Each row is a point. Each copy is the shape, with its points in the same order, stretched, turned, moved and blurred by noise. Some copies are also mirrored. Which?

Shape (6 x 2)
[[ 2.12  1.37]
 [ 0.79 -0.17]
 [-0.35 -1.54]
 [-0.61  1.11]
 [-2.96  1.82]
 [ 2.60 -1.32]]
Copy 1 (6 x 2)
[[ 0.20  2.76]
 [-0.54  0.92]
 [-1.47 -0.66]
 [ 1.10  0.52]
 [ 2.72 -1.55]
 [-2.46  2.18]]
Copy 1 is: mirrored
Copy 2 (6 x 2)
[[-1.75 -1.32]
 [ 0.39 -0.55]
 [ 2.03  0.13]
 [-0.30  1.30]
 [ 0.11  3.87]
 [ 0.59 -2.77]]
Copy 2 is: mirrored
Copy 3 (6 x 2)
[[ 1.61  0.87]
 [ 0.46 -0.88]
 [-0.16 -2.25]
 [-0.84  0.24]
 [-3.13  0.71]
 [ 2.64 -1.57]]
Copy 3 is: only turned
Copy 4 (6 x 2)
[[ 1.39 -2.11]
 [ 0.67 -0.21]
 [ 0.02  1.51]
 [-1.10 -0.97]
 [-3.63 -0.62]
 [ 2.79  0.16]]
Copy 4 is: mirrored

Shape (9 x 3)
[[-1.86 -0.53 -0.37]
 [-1.18  2.75 -0.63]
 [ 1.08 -1.97  2.85]
 [-1.56  2.12  0.32]
 [ 0.23  2.35 -0.53]
 [ 2.57 -1.67 -0.62]
 [ 1.51 -1.58  0.38]
 [-0.84  1.62  0.72]
 [-0.93 -2.32 -0.54]]
Copy 1 (9 x 3)
[[-1.58 -1.67 -0.54]
 [-1.68  2.19 -0.99]
 [ 1.32 -2.37  3.26]
 [-1.95  1.27 -0.08]
 [-0.03  1.94 -0.60]
 [ 3.23 -1.66 -0.18]
 [ 1.98 -1.93  0.71]
 [-1.29  0.98  0.68]
 [-0.13 -3.19 -0.53]]
Copy 1 is: only turned
Copy 2 (9 x 3)
[[-1.83 -0.38 -1.86]
 [-0.89  2.69 -0.77]
 [-1.46 -2.77  1.60]
 [-1.62  1.84 -0.60]
 [ 0.15  1.84 -0.18]
 [ 1.83 -2.58 -0.05]
 [ 0.50 -2.40  0.10]
 [-1.37  1.27  0.23]
 [-1.15 -2.54 -1.76]]
Copy 2 is: only turned
Copy 3 (9 x 3)
[[-0.78 -0.93  0.94]
 [ 0.16  2.20  1.91]
 [ 0.35 -0.87 -2.80]
 [-0.72  1.82  1.31]
 [ 1.10  1.83  1.41]
 [ 2.77 -1.44 -1.31]
 [ 1.68 -1.29 -1.33]
 [-0.41  1.61  0.41]
 [ 0.09 -2.34  0.14]]
Copy 3 is: mirrored
Copy 4 (9 x 3)
[[-2.00 -0.03  0.85]
 [-2.02  3.32 -0.40]
 [ 1.05 -0.11  4.43]
 [-2.33  2.88  0.87]
 [-0.35  3.32 -0.32]
 [ 2.78 -0.83  0.65]
 [ 1.50 -0.30  1.92]
 [-1.45  2.53  1.22]
 [-0.75 -1.97  1.32]]
Copy 4 is: only turned

Shape (9 x 4)
[[-2.05 -1.97 -1.00 -0.66]
 [ 1.73 -2.31 -2.10 -1.28]
 [ 2.33 -1.82  0.63 -1.37]
 [ 0.09  0.23  1.33 -0.89]
 [ 2.62  0.76  2.61 -1.21]
 [-1.01 -0.54 -0.83  1.23]
 [ 1.72 -1.92 -1.17  2.67]
 [-1.57  2.94 -2.55 -1.68]
 [-0.03  0.91  0.36 -0.63]]
Copy 1 (9 x 4)
[[-2.36  0.72 -1.75 -1.01]
 [ 0.81  1.93 -1.20 -2.54]
 [ 0.61  1.22  1.33 -2.50]
 [-0.69 -0.41  1.58  0.12]
 [ 1.38 -0.43  3.56 -0.20]
 [-1.59  1.15 -0.88  1.15]
 [ 0.39  4.10 -0.21  0.42]
 [-0.23 -3.36 -2.52  2.32]
 [-0.21 -0.97  1.36  0.81]]
Copy 1 is: mirrored
Copy 2 (9 x 4)
[[-2.90 -0.79 -2.45 -0.54]
 [-0.66 -2.15 -1.82 -3.08]
 [-0.30 -1.91  0.79 -1.69]
 [-0.84  0.32  0.68 -0.10]
 [ 0.86  0.24  3.02 -0.51]
 [-0.65 -0.04 -2.30  0.76]
 [ 1.48 -2.07 -2.48  0.77]
 [-1.05  3.40 -2.42 -2.76]
 [-0.49  1.03 -0.07 -0.51]]
Copy 2 is: only turned
Copy 3 (9 x 4)
[[-2.23  0.24  0.94 -0.95]
 [-0.67 -1.17 -1.17 -3.13]
 [ 2.01 -0.22  0.12 -2.85]
 [ 1.06  1.65  0.06 -0.20]
 [ 4.08  1.78  0.06 -0.74]
 [-1.08 -0.37 -0.53  0.75]
 [ 0.40 -2.57 -0.53  0.19]
 [-1.85  3.67 -2.80  0.44]
 [ 0.87  2.09 -0.86  0.13]]
Copy 3 is: only turned

Shape (12 x 6)
[[ 0.51 -0.36 -0.27 -2.72 -2.06 -0.04]
 [ 2.73  0.21  1.25  1.20 -0.98  0.02]
 [ 0.55  0.58  0.28 -1.79  2.49 -1.88]
 [-2.83 -2.76 -2.52  1.18 -2.23  1.96]
 [-0.46  1.89 -0.92 -0.22 -2.29 -2.62]
 [ 1.82  0.07  0.52 -0.85  1.20 -2.09]
 [-0.87 -3.95 -2.69 -0.56 -0.94  0.02]
 [ 0.20  0.64 -1.28  1.33 -1.44  0.08]
 [-0.53  2.07 -1.23  1.08  0.94 -0.21]
 [-1.57  2.05  0.61  1.46 -0.39 -0.75]
 [-0.28 -0.30  1.33 -0.13 -0.46  1.75]
 [ 1.11 -0.41  4.68 -0.41 -2.82  1.37]]
Copy 1 (12 x 6)
[[ 0.12 -0.66 -2.90 -1.25 -0.69 -0.68]
 [ 1.88 -0.61  0.60 -0.16 -1.03  2.01]
 [ 1.99 -0.11 -0.71  1.20  1.34 -3.01]
 [-3.56  1.84 -1.37 -0.35  0.01  2.01]
 [ 0.01 -0.46 -0.12 -3.55 -0.99 -2.05]
 [ 2.25 -1.40 -0.09  0.42  0.53 -1.75]
 [-2.86 -0.20 -2.43 -0.36  2.08  1.19]
 [-0.02  1.09 -0.20 -1.32 -0.34  0.66]
 [ 1.16  2.69  0.05 -0.62  0.11 -1.08]
 [ 0.64  1.63  0.81 -0.54 -1.81 -1.13]
 [ 0.50  0.79 -0.94  1.66 -1.11  0.62]
 [ 1.13 -2.01 -0.76  1.80 -3.64  0.98]]
Copy 1 is: mirrored
Copy 2 (12 x 6)
[[ 1.12  0.62 -0.21 -3.00 -1.35  1.64]
 [ 3.15 -0.25 -2.03  1.15 -1.50  0.30]
 [ 1.22  1.51 -0.80 -1.13  2.16 -0.94]
 [-2.28 -4.04  0.41 -1.23 -0.64  1.32]
 [ 0.70  1.10  0.47 -1.76 -2.42 -2.80]
 [ 2.55  0.78 -1.62 -0.88  1.01 -1.06]
 [-0.59 -3.67 -1.21 -3.39  0.92  0.86]
 [-0.06 -0.62 -1.17  0.19 -1.79 -0.76]
 [-1.19  0.82 -0.82  1.22 -0.19 -1.71]
 [ 0.14  0.53  1.31  1.54 -0.93 -1.86]
 [ 0.98 -0.42  0.29  0.77 -0.24  2.19]
 [ 4.93 -0.15  1.52  0.98 -2.10  3.22]]
Copy 2 is: only turned
Copy 3 (12 x 6)
[[-0.02  1.23  1.30 -3.49 -1.21  0.48]
 [ 3.60  1.59  1.28 -1.34  1.16  0.04]
 [-1.23 -0.42  0.40 -1.52  2.54 -1.60]
 [ 0.25 -0.36 -2.29 -0.34 -3.63  4.49]
 [ 0.83  1.43 -1.33 -2.51 -1.97 -2.24]
 [ 0.84 -0.16  0.56 -2.26  2.51 -1.43]
 [-0.06 -1.56 -2.03 -2.56 -1.28  3.60]
 [ 1.76  1.62 -1.49 -1.04 -0.84  0.82]
 [ 0.23  1.79 -1.61  0.38  0.58 -0.34]
 [ 0.81  0.93 -0.38  0.90 -1.24 -1.23]
 [ 0.78  0.97  2.03 -0.04 -0.60  1.62]
 [ 3.11  0.87  5.46 -0.57 -1.45  0.31]]
Copy 3 is: only turned
Copy 4 (12 x 6)
[[-0.33 -2.13 -0.25 -0.39 -3.34  0.39]
 [ 2.70 -1.65  2.50  0.80 -0.16 -0.37]
 [ 0.62 -0.98 -2.23  0.60  0.61 -2.28]
 [-1.99  0.90  0.49 -3.95 -1.08  3.31]
 [-0.29  1.26  1.32  0.76 -3.10 -1.58]
 [ 1.63 -1.23 -0.43  0.51  0.03 -2.23]
 [-0.45 -0.39 -1.36 -4.57 -1.57  1.28]
 [ 0.93  0.77  1.59 -0.01 -1.11  0.69]
 [ 0.72  1.38  0.23  1.36  0.90  0.22]
 [-0.95  1.13  2.26  1.25  0.82 -0.47]
 [-0.73 -2.42  0.83  0.27  0.40  1.18]
 [-0.31 -5.20  3.85  0.79 -0.74  0.31]]
Copy 4 is: mirrored

Shape (11 x 6)
[[ 0.73  1.05  0.48 -0.15  0.76  0.51]
 [-1.82  1.17  2.58 -2.71  0.18  2.37]
 [-0.99 -2.10 -1.19 -1.22 -3.05 -1.89]
 [ 2.28 -0.31  2.54  2.12 -0.80 -1.06]
 [-1.96 -1.99 -1.41 -2.85 -2.39  1.65]
 [ 0.86  1.06  1.38  2.38 -1.50 -0.08]
 [ 0.52  1.05  3.12  1.79 -0.32 -0.17]
 [ 2.80  0.25  1.32  0.55 -2.31 -0.21]
 [-1.13 -1.53  1.55 -2.90  0.95  1.83]
 [-1.01 -0.69 -0.74 -0.35 -2.36 -1.93]
 [-0.15 -0.11 -1.04 -1.59 -3.60 -2.31]]
Copy 1 (11 x 6)
[[ 0.99  1.10  0.66  1.38  0.58 -0.79]
 [-3.04  0.24  0.92  0.20 -0.45 -1.88]
 [ 0.80 -0.57 -2.54 -2.45 -0.30  0.23]
 [ 1.83 -0.57  2.66 -0.59  1.83  1.52]
 [-1.09 -1.23 -2.95 -0.43 -2.47 -0.86]
 [ 2.04  0.29  2.93 -0.90 -0.60  0.54]
 [ 0.27  0.52  3.48 -0.92  0.75  1.03]
 [ 2.78 -1.44  1.72 -0.29  1.07 -0.23]
 [-2.87 -0.78 -1.22  0.93  0.50 -0.39]
 [ 1.04  0.48 -0.97 -2.17 -0.25  0.08]
 [ 2.10 -0.31 -1.73 -2.28  0.17 -1.37]]
Copy 1 is: mirrored
Copy 2 (11 x 6)
[[-0.41 -0.80 -0.17 -1.11  1.22  0.97]
 [-0.20 -0.21  3.99 -1.12  0.13  2.51]
 [ 0.52  3.46 -0.73  1.11 -2.02 -1.36]
 [ 3.38 -1.26 -0.87 -1.19  2.20 -0.31]
 [-1.46  3.02  0.66  2.26 -2.62  1.84]
 [ 2.59 -2.26 -0.99 -1.52 -0.35 -0.29]
 [ 2.60 -2.39  1.20 -1.75  1.30 -0.04]
 [ 3.42 -0.07 -1.58 -1.52  1.25  0.91]
 [-1.46  1.09  2.93  1.22  1.16  2.59]
 [ 0.69  1.79 -0.70 -0.09 -1.90 -1.69]
 [ 1.63  3.41 -1.20 -1.28 -1.83 -1.34]]
Copy 2 is: mirrored
Copy 3 (11 x 6)
[[-0.20  0.49  0.30 -0.57  0.20 -0.03]
 [-3.72  1.52  0.02 -0.36 -1.32  2.95]
 [ 1.73 -0.79 -2.65 -0.57 -3.34  0.44]
 [ 0.07 -1.45  1.90  1.09 -1.19 -1.62]
 [ 0.50 -0.64 -2.51 -1.26 -2.10  3.77]
 [ 0.71  0.04  1.73  2.21 -1.05  0.12]
 [-1.50  0.00  1.84  2.18 -0.88 -0.59]
 [ 1.07 -0.10  2.01 -0.13 -2.14  0.18]
 [-2.85 -1.08 -1.19 -1.88 -0.81  2.05]
 [ 1.53  0.16 -1.90  0.25 -2.84 -0.04]
 [ 2.21  1.25 -1.70 -0.83 -4.19  0.15]]
Copy 3 is: only turned

Shape (11 x 8)
[[-1.73 -1.41 -3.88  4.60 -0.03  0.94 -0.48 -2.11]
 [-2.00 -0.68 -3.84  1.68 -2.60  1.41  0.76 -0.08]
 [ 1.25 -0.91 -0.34 -1.89  0.11  1.45 -0.47  1.19]
 [ 2.66  1.51 -0.69  0.42  2.81  3.78  0.82 -1.81]
 [ 2.94 -1.14  0.53  0.95  2.20  1.04  2.71 -1.06]
 [ 0.50 -1.24  1.38 -2.65 -1.58  0.51 -0.45  0.07]
 [-0.19  0.39  1.47 -0.05  0.49  0.35  0.77  0.98]
 [-1.18 -0.05 -1.71 -2.43 -0.27 -0.86 -0.39  0.67]
 [-0.38  0.17 -0.19 -2.94 -1.40 -0.55 -0.04 -0.88]
 [ 1.59 -0.83  0.57  0.11 -0.26 -0.60  0.32  0.07]
 [ 3.61  2.73 -0.28  1.87  1.97  0.57  0.64  0.05]]
Copy 1 (11 x 8)
[[-0.67 -5.29 -2.82  1.63 -0.01 -1.01 -0.74  0.74]
 [-1.84 -1.31 -2.78  1.40 -2.41 -1.38  0.26  1.55]
 [ 1.61  1.74  0.50 -1.75 -2.09  1.06 -0.66  0.02]
 [ 2.48 -0.07 -2.74  1.12  0.49  3.71 -0.83 -1.74]
 [ 2.60 -1.09 -1.33 -1.19  0.91  2.70  1.67 -0.20]
 [ 1.38  1.77  2.30 -0.99 -3.64  0.59  0.32 -0.53]
 [ 0.73  1.17  1.46 -0.18  0.34  1.46  0.61  0.44]
 [-0.73  1.58  0.84 -1.35 -1.29 -1.61 -0.31 -1.44]
 [ 0.12  1.63  1.74 -0.78 -3.28 -0.73  0.65 -1.89]
 [ 2.26  0.56  1.01 -0.84 -0.92  0.24  0.88  0.45]
 [ 3.09  1.14 -0.99  1.43  1.28  1.56  0.53 -0.33]]
Copy 1 is: only turned
Copy 2 (11 x 8)
[[-3.10 -1.71 -1.97  2.38 -3.36  4.23  0.04 -2.53]
 [-3.15 -2.32 -4.68  0.15 -1.98  2.23  1.21 -1.71]
 [ 1.35 -1.64 -1.66 -1.30  1.02 -0.06 -0.98  0.08]
 [ 1.61  1.76 -0.70  0.33  2.53  3.81  0.24 -2.02]
 [ 2.07 -0.87  1.30  1.42  1.69  1.35  1.78 -0.98]
 [ 1.32 -1.47 -1.24 -2.37  0.20 -2.23 -0.69 -1.03]
 [-0.43  0.13  0.03  0.30  1.00 -1.13 -0.46 -0.11]
 [-1.04 -0.69 -1.67 -2.37 -1.26  0.41 -0.20  1.00]
 [ 0.00 -0.10 -1.77 -2.95 -1.22 -0.79  0.41 -0.42]
 [ 1.30 -0.96 -0.49  0.52 -0.49 -0.98  0.23 -0.05]
 [ 1.84  2.54 -0.47  2.92  0.91  2.36  0.79  1.16]]
Copy 2 is: mirrored
Copy 3 (11 x 8)
[[-1.07 -3.90 -3.60  4.61 -1.80 -0.51  2.10  1.82]
 [-0.48 -1.46 -3.07  1.98 -2.55  0.45  1.50  4.23]
 [ 1.15 -0.27  1.01 -1.37  0.77  2.56 -0.17  1.03]
 [ 2.56  0.26  1.79  0.75 -0.53  0.99  3.70 -1.81]
 [ 1.56  0.59 -1.38  0.54  2.37  2.04  2.45 -1.69]
 [-0.67  1.17  0.56 -1.97 -0.21  3.42 -1.02  0.51]
 [-0.29  0.99  0.07 -0.58  1.24  0.01 -0.06  0.18]
 [-1.06 -1.57 -0.50 -2.50 -0.37  0.82  0.27  1.96]
 [-1.11  0.41 -0.41 -2.87 -1.58  2.14  0.23  0.53]
 [ 0.60  0.16 -1.43 -0.52  0.89  1.42 -0.49 -0.36]
 [ 3.68  0.19 -0.43 -0.06  0.38 -1.53  1.17 -2.12]]
Copy 3 is: mirrored

Shape (13 x 9)
[[-0.80  0.63 -0.23 -1.01 -0.76 -0.23  0.06 -1.52 -1.50]
 [ 1.12 -0.01 -0.95  1.50  1.62  1.15  0.55 -1.20 -0.74]
 [-2.09 -0.11  0.26 -0.68  0.82  1.16 -2.34  2.22 -2.53]
 [-1.18  0.65 -1.49 -2.87 -0.59  0.56 -2.02  2.48  1.67]
 [-2.16 -1.70 -2.19  2.73  0.44  1.36  2.52  0.29 -2.51]
 [ 1.02  0.66 -1.37  0.27 -0.47  0.31 -2.18  1.92 -1.75]
 [ 1.73 -1.23  1.75 -0.25  1.65 -0.63 -0.33 -0.80  2.40]
 [-1.26  1.91 -1.95 -0.15  0.66 -0.18  1.65  0.38 -0.48]
 [-1.97  1.09  1.41 -3.66 -1.90 -0.39 -1.41  1.81 -1.71]
 [-4.29 -3.52 -0.28 -3.96 -0.27  1.38  0.75 -2.47  0.29]
 [-1.27 -1.04  0.34  1.59  0.88 -1.25 -1.62 -0.41  2.30]
 [-1.71 -1.31  2.42  0.56 -1.73  0.58 -0.17  1.17 -2.65]
 [ 0.87 -3.62  0.81 -1.52  2.05 -2.25 -2.18  0.95  1.90]]
Copy 1 (13 x 9)
[[ 0.06  1.61  0.88 -0.41 -1.06 -0.86 -0.56 -2.31 -0.89]
 [ 1.39 -0.47  0.44  0.70  1.93  0.94 -0.79 -0.93 -0.80]
 [ 0.00  2.02  2.31 -0.80 -1.29  0.41 -3.33  1.06 -0.52]
 [-0.83  3.07 -1.13 -2.25 -2.70  0.27 -0.45  0.77  2.21]
 [-1.79 -2.54  1.25 -0.07  1.33  0.16 -1.30  0.69 -2.95]
 [ 1.99  0.96  0.01  1.37 -1.71  0.47 -1.99  0.92 -0.62]
 [ 2.18 -0.45  1.82 -0.82  0.39  0.46  0.90 -1.63  3.12]
 [-0.74  1.19 -0.75 -0.85  0.87 -1.38 -0.15 -0.15 -0.74]
 [-0.14  4.02  1.90 -1.82 -4.34 -1.41 -0.35 -0.36  0.09]
 [-3.93  0.16  2.38 -5.30 -1.40  0.58 -0.34 -3.26  0.20]
 [-0.55 -0.38  1.54  0.77 -0.06 -0.72 -1.34 -1.35  3.37]
 [-0.31  0.03  4.44  0.59 -2.47 -0.04 -0.69  0.09 -1.50]
 [ 2.44 -2.17  1.76 -2.74 -1.74  0.18 -1.44 -0.45  3.87]]
Copy 1 is: only turned
Copy 2 (13 x 9)
[[-0.08  0.80 -0.62 -0.22  1.26 -1.17 -0.59 -2.16 -0.51]
 [ 1.79  0.35  1.68 -0.09  0.10 -0.28  1.37 -0.24  0.43]
 [-1.38  1.14  0.88 -1.54  0.24 -0.78 -1.89 -0.33 -2.82]
 [-1.45 -0.13 -2.67 -2.67  0.37  0.03 -1.42  1.32 -1.15]
 [-1.37  0.88  2.51 -0.13 -0.20 -0.83  3.57 -1.92 -2.95]
 [ 0.17  0.61 -0.35 -0.21 -1.98 -1.19 -1.05  0.83 -1.42]
 [ 0.47 -2.56  0.85  0.62  1.44 -0.86 -1.28  1.30  2.09]
 [-0.41  1.40 -0.67 -0.29  0.97 -1.15  1.60  0.01 -0.99]
 [-2.33  0.83 -2.24 -0.08  1.65 -1.18 -2.85 -0.59 -2.89]
 [-1.79 -2.29 -0.35 -3.05  3.89  0.58 -0.22 -4.19 -1.16]
 [-1.98 -1.08  1.38 -1.14  0.29 -1.27 -0.62  0.08  3.03]
 [-2.35  0.20  1.18  1.76  0.27 -0.08 -1.15 -2.16 -2.38]
 [-0.74 -4.56  0.81 -1.39  1.05 -3.06 -2.71  1.25  1.18]]
Copy 2 is: mirrored
